Rows are points. Any point is a mix of the corners, with weights that add up to 1. It lies inside the corners' shape when no weight is negative. Is each point inside? If not, which corners have a negative weight?
(in the rows, 128 means zero)

Corners:
(1): [107 213]
(2): [98 89]
(3): [180  59]
Points:
[103  93] -> inside
[111 197] -> inside
[177  92] -> outside (2)
[117 186] -> inside
[102  95] -> inside
[ 93 146] -> outside (3)
[117  65] -> outside (1)
[ 87 125] -> outside (3)
[105 134] -> inside

Corners:
(1): [ 71 113 229 117 158  86 154 191]
(2): [ 77 183 241  94 208 134 129 159]
(3): [ 93 127 133 123 205 103 144 162]
(4): [117 159 149 186 111 128 197 167]
(5): [163 179  64 110  60  90 157 183]
(6): [224  86  12 132  18 101  66  94]
(7): [117 146  81 123  67  85 127  84]
(8): [153 115  86  84  88 123 194 136]
(9): [ 54 128 190 143 146 175 121 194]
Points:
[ 90 141 158 126 141 124 152 164] -> outside (6)
[109 123 120 143 108 111 129 149] -> outside (2, 8)
[115 134 118 123 130 109 152 142] -> inside
[105 130 151 122 128 114 189 210] -> outside (2, 6, 7)
[103 172 117 140 105  95 163 168] -> outside (2, 6, 8)

Corners:
(1): [ 99 104 127  79 119  55 232 134 142 179 143 120 117  80]
(2): [105  64 176 105  84 143 180 167  74  67 133 193 193 203]
(3): [124 170 179  63  84  75 188 175 118  63 151  69 162 143]
(4): [155  67 124 195  60  76 122 222 187 169 108 128  67 147]
(5): [209  66   7 208 116  41 116 151 186 180 126 102  86  71]
(6): [192 107 138  65  84 105 144 119 220 214  99 123 182  57]
(7): [179 143 118  80 126  61 115 154 176 185 124 190 109 103]
(8): [148 127 183 157 152 143  76 130 137  77 139 107 118 138]
(9): [175 147 165 131 167  54 160 112 190 159  42 138 148 149]
(10): [181 148 115 191 156 110 165 177 195 189  62 146 199 100]
(11): [135 137 145  86 131 131 102 133  67 127 125  81 103 174]
(12): [ 98 103  81  49 153  83 118 154 119 102 243 119  97 197]
(13): [ 81 103  51 112  64  38 166 126 122 192 231 138 143 114]
(14): [116 168 103 126 158 116 107 150 174  64 119  89  73 152]
(15): [189 148 126 186 118 109 190  65  88 110 200  50  72 149]
Points:
[153 116 141 123 121 104 149 146 142 125 123 117 121 140] -> outside (13)
[124 142 151 133 111  98 176 164 113 129 120 125 137 160] -> outside (5, 6, 8, 12)
[157 119 124 119 115  78 141 149 175 169  99 140 140 104] -> outside (12, 15)
[145 142  71 129 140 101 135 119 129  97 151  80 122 159] -> outside (1, 4, 7, 8)
[148 103 119 149 106  79 160 129 112 136 169  96  95 153] -> outside (6, 7, 10, 14)
[143 116 142 122 107 108 142 159 134 111 128 129 144 155] -> outside (1)
[113 128 135 110 128 100 153 143 115  98 163 110 116 176] -> outside (5, 6, 7)
[134 128 126 112 110  90 146 152 145 128 137 107 119 134] -> inside

Corners:
(1): [130 143 129 119 129  87 135 107  85 191 167 110 139  96 125 123 132  81
 122 192]
(2): [155 111 185 162 119 140 112  44  84 160  77 133 117 183 124 121  97  98
 145 129]
(3): [123  97  97 153 172  98 130 110 185 107 176 125 192 149 103 141  75 124
 170  96]
(4): [107 121 100 113 200  89 101  94 113 194 129  66 182 176 118 163 104 180
 135 152]
(5): [177 125  60 105 178 103 119 161 127 145 135  69 151 120 175 158 149 134
 141  68]
(6): [188 135 150 113 118 132 139 193 120 126 100  90  85 174 109 146 116 143
 177  58]
(7): [153 115 144 132  95 166  98 116 167 133 128 177 188 110 118 111 161 122
 180 113]
(8): [ 96 121 151 146 151 124  67  74 112 106 187 113 109 143 115 141  88 101
  46 217]
(9): [144 141 136 100 119  86 105 165 109 124 130  58 170  82  99  77 149 102
 130 119]
(10): [ 83 136  82  77 168 116 116 157 116 118 112  88 192 111  98 176 145 149
 151  85]
(11): [156 108 127 120 103  88 103 139 134  79 148 170 161 161  70 135 209 129
 147 178]
(12): [120 110 119 122 157  74 101 140 113 143 121 130 101 163 119 125 112 192
 166 138]
(13): [189 118 130 107 141 115 100 109 126  90 156 130  90 140  93 115 107 150
 177 131]
(14): [102 130 168  60 117 144 139 173  60 127  65 140 125 165  97  71 115  81
 125 132]
(15): [115 120 178  99 117  38 164  99 174 141  84 168  40 167 109 166  71 193
 109 171]
(16): [191  99 147 129  45 125 118 128  57 144 135 106 120 172 126 120  84 122
 119 189]
(17): [157 124 115 147 108 159 128 109 107 168 156  98 121 169 160  89 104 106
 134  96]
(18): [132 168 148 141 135 116 133  84  90 116 114 221 124 120  91 130  99 163
 124 107]
(19): [107 173  73 121 161 125  90  73 115 193 112 189 222 101  94 127 120 117
 158  50]
(20): [209  81  92 218 125 144 159  71  97  76  72 162  84 159  78 166  92 141
 106  74]
(21): [123 107 186 117 109  84 168  89 127 174  51 249  98  87  74 146  95 164
 108  48]
Points:
[142 117 132 129 133 113 120 115 117 130 125 128 130 146 111 135 114 135
 133 128] -> outside (19)
[121 118 128 127 137 104 116 104 132 154 141 151 156 150 125 128 116 130
 136 139] -> outside (6, 9, 10, 13, 20)
[107 121 106 134 170 105 105 101 102 137 112 143 158 141 104 133 118 143
 124  99] -> outside (1, 6, 7, 13, 15, 16)
[149 125 111 143 135 115 111  87 120 136 132 133 151 139 109 140 115 132
 133 127] -> outside (6, 12, 14, 21)
[138 116 112 133 143 115 125 115 121 121 121 126 142 140 102 146 112 136
 137 108] -> inside

Corners:
(1): [127  81 198 188 123 135 169  45 104 137 149 120 170 182 129 157 175  94
  87 143]
(2): [199 243  94 121 125  73 147 151  90 162 215  78  62 109 103  66 144 137
 122 142]
(3): [177 124 117 188 103  81 234  86  97 143 106 124 151 142 179  74 140 195
 178 125]
(4): [ 49 177 121  53 189 101 211 160  92 130 101 170 201 236 100 153  78 153
  79  81]
(5): [ 48 110  87 112 107 204 135 163 192  90  50 137 125 186 156 211 170  39
 100 172]
(6): [149  41  98 205 170 152  96 127 110 165  78  67 112 221 158 125 162  75
  68 144]
(7): [ 76 113  28 104 196 109 199 221 140  59 194 165 171 229  71 194  44 137
 146 140]
(8): [139 177 130  68 119  98 125 168 156 171 183 114 186 135 225  93  75 130
 130 168]
(9): [196  93 166  62  88 170 101  69 123 229 117  56 133 115 150 138 141  78
 114 116]
(10): [ 93 178 115  90 175 104 157 156  69  66 155  62 158  49 223  93  71 132
  97 142]
(11): [111 133 135 149 179 211 114 179 146  51  83 153 171 190 126 163 113 151
  67 143]
(12): [134 125 170 154 130 192 118  55 114 195  99  80 143 203 178 179 145  94
 150 164]
(13): [129  30 128 213 119 232 149 183  63 102  87 128 172 139 233 180 226  32
 115 123]
(14): [ 77 155 136 111 132  38 141 175  67 113 167 114 107 111 134 107  93 246
 171 142]
(15): [149 149 112  99  80 127 190 102 114 152 187 132  71 162 191 103  60 133
 117  93]
(16): [143 106 219  79 107 162 220 106  92 179  82 143 118 158 173 100  99 115
 110 205]
(17): [ 95 192 128  85  51  89  97 119  92 133 168  78 155 145 116  27  49 105
 130 149]
(18): [172 145 233 147 156  66 128  66  73 170 122 161  99 166 131 110 100  95
 172 120]
(19): [128  62 173 116 145 197  94 109 157 134 118  77 140 207 138 115 189  41
 137 128]
(20): [ 25 118  98 179 158 157 148 238 206  98  98  80 171 201  71 217  82 108
 138 124]
(21): [176 180 141  76  78  52 144 142  64  95 145  68 152 145 159 120  70 143
 106 153]
Points:
[135 132 157 123 121 140 132 113 111 154 117  95 145 153 161 126 131 110
 120 146] -> outside (7, 15)
[ 93 140 114 112 148 120 172 164 120 128 112 129 122 169 112 128  78 142
 119 140] -> outside (1, 8, 12, 13, 19, 21)
[100 159 119 125 153 115 134 150 124 122 141 107 140 185 119 140 100 121
 119 131] -> outside (3, 9, 13, 16)
[113 115 121 145 115 149 151 125 147 144 127 105 106 185  97 121 127 151
 133 153] -> outside (4, 8, 10, 13, 18, 21)
[120 141 163 105 112 132 153 108 100 136 121 120 150 147 177 115 113 114
 123 139] -> outside (2, 6, 7, 20)
[134 125 110 121 129 125 119 164 112 113 135  69 142 151 162 139 141 114
  79 130] -> outside (3, 7, 12, 16, 17, 18)
[ 92 166  89 118 145 110 136 175 138 106 148  92 168 160 120 141  90 146
 112 143] -> outside (13, 15, 16, 18, 19)

Corners:
(1): [ 98 169 233  60 137  87  94 156  69 211 144 161 161  49 201   7 173 128
 138 130]
(2): [ 72  89 193  91 108  97 167 141  90 131 174 107  72 139 164  68 140 110
 126 168]
(3): [132 184 206 108 104  68 122  85  54  76  67 145 125 151  96  83  78  86
 145 124]
(4): [ 96 122 206  73 111 165 104  83 136 191  71  95 153  64 116 117  75 156
 120 157]
(5): [132 129  91 148  76  96 132  99 169 152  73 168 158 163 155 168 140 154
 145 118]
(6): [183 130  90 150  77 103  67 167 154 156 112 180 111  90 158  97 142 116
 229 167]
(7): [184  57 151 221 189 107 206 189 205  56 196  43  72  76 155 194  76 123
 157 192]
(8): [117 178 155 131  76 157  52  50 120 185 134 146 122 131 124 111  68 154
  64 108]
(9): [210 163  96  93 132 111  86 135  92 131  79  68 155 109 121 120 140 153
 176 204]
(10): [152 129 208  87 165 131 180 194 146 114 123 159 173 110  85  83 118 138
  82 143]
(11): [195 116  78  69 105 138 114 127 128  98 126 171 126 179 157 138 190  60
  76 173]
(12): [133 115  68 179 185 149  99 139 160 182  83  84 163 217 123  64 167  87
 108 124]
(13): [ 87  66 172 201 136 122 141  95 140  79  58 177 168 183  77 107 154 138
  82 160]
(14): [229 109 120 170  55 122 179 146  77 174  81 199 155 174 125  41 102  85
 150 129]
(15): [138  26  56 179 142 127 119 175 107  53 169 146  60 139 151 195 181 133
 155 124]
(16): [138 174  82 116  73 104 142  58 103  63 116 109 102  90  73 151 154 103
  78 114]
(17): [140 114  51 158 128 141 125  89  95  46 107 164 168 143  61 128 125 141
 140 176]
(18): [121 140 189 197  94 115 200 176  77 133 175 185  63  94 198 134  71  97
 190 192]
(19): [182 136  70 188 181  99  37  74 106 180  90 145 101 123 115 127 100 143
 195 110]
(20): [ 90 132 205  91  70  83 169 113 149 127 131  91 174  61  61 112  49  80
  84 125]
(21): [167  63  71 202 141 184  48  71  64 113 187 195 116 180 108 111 188 100
 148 130]
Points:
[151 110 121 149 119 125 107 129 121 130 131 147 120 127 132 108 136 115
 154 151] -> inside
[144 118 139 138 124 115 134 132 126 124 123 120 126 117 132 123 119 124
 139 156] -> inside
[122 148 143 109 104 120 103 109 115 142 105 142 136 112 124 108 119 131
 124 146] -> outside (7, 14, 21)
[127 113 135 144 119 126 125 122 127 136 123 145 134 125 125 104 130 118
 122 140] -> outside (3, 9)
[189 111 108 179 126 117 152 142 118 108 109 164 152 135 105  91 144  91
 136 164] -> outside (2, 3, 4, 5, 8, 15)
[143 133 129 135 128 116 110 117 107 135 116 145 134 118 126 105 126 127
 140 145] -> inside
[124 125 178 117 120 105 129 109  84 144  74 152 163 149 101  61 137 116
 113 118] -> outside (6, 7, 8, 11, 17, 18)

Corners:
(1): [150 135 107 116 100 150  66  95 142 166 153 106 136 129 143 117 186 134
 139  85]
(2): [ 78 164  85 107 216 227  38 169 136 211   7 130 103 111  81 170 139 117
  39 121]
(3): [ 73  86  59 113 163  90 109 188 159 146 143 129 140  90 144 167 132 120
 136 189]
(4): [112 160 144 155 100 110 133  86 141 218 171  68 147 165 163 121 118 152
  81 143]
(5): [ 64  80  61  94 112 121 112 221 107  97 150 145 210 100  87 131 126 124
 100 109]
(6): [161 211 102 114 191 141 116 186  89 135 169 176 126 121 139  96 186 115
 105 106]
(7): [156  94 151 161 138 130 157 128  63  95 159 123  33 103 135 192  52  75
 128  72]
(8): [120  97 193 158 123 163 140 151 127 119  96 109 121  81 167 171  83 137
 156  32]
(9): [115 117  10  66 114  62 159  36 118 131 157 138 106 161 114 128 195  93
  85 202]
(10): [153 185 130 137 145 195  85 132 146 111 101 117 100 156 105 143 132 193
 153 121]
(11): [ 93 104 148 114  62  58 129 113 112  84 132 138  17 152  70 129 134 113
 122 139]
(12): [177  84 118 104 147 105 115 125 119 109 103 216  90  87  87 142  94 132
 167 132]
(13): [ 89 123 137 169 179  71  73 109 161 145  68 177 164 172 123 187 129 146
 161 149]
(14): [104  94 123 132 144 135  80  81 192  98 136 125 136 101 103  56 144 140
 119 112]
(15): [209 143 107 148 131  95  97  88 173 104 126 125  94 186 198  94  63 138
 132 158]
(16): [ 88  90  88 160 154 180 120 180 167 128  61 130 191  30 130 176 137 101
  82 145]
(17): [128 178  90 153 141 176  85 120 157 196  98 123  53 126 201 177  98 174
  36 125]
(18): [118 178 102 102 156 144 114 138 144 148 155 155 178 104 164 173  80  80
 116 138]
(19): [148 178 122  31 197 200   7 131  37 159  70 191  56  91 153 169 117 117
 101 188]
(20): [ 78 129 107 151 137 185  94 167  97 153 106 196 159 115 137 146  94 133
 167 132]
(21): [ 90 151  18 114 151 106  84 129 174 128  93  82 135  82 132 129 113 183
  87 153]
Points:
[ 97 144  94  98 152 149  92 151  99 146 114 138 128 107 127 167 133 118
 110 143] -> outside (12, 14, 15, 17)
[126 131 128 131 140 149  97 113 136 146 107 135 100 122 137 151 114 131
 122 128] -> outside (5, 6, 21)
[107 127  96 142 130 113 110 120 154 128 133 122 136 127 139 132 124 140
 121 130] -> outside (2, 12, 19)
[105 133  92 114 135 133 105 126 129 155 116 130 126 115 130 163 125 127
 108 140] -> outside (6, 14, 15)
[139 154 146 141 143 158  91 124 124 151 109 146  98 127 147 145 111 132
 117 114] -> outside (3, 5, 9, 21)
[109 142 126 161 147 139 105 143 156 160 121 119 135 109 159 150 117 120
 110 106] -> outside (5, 9, 10, 12, 19)
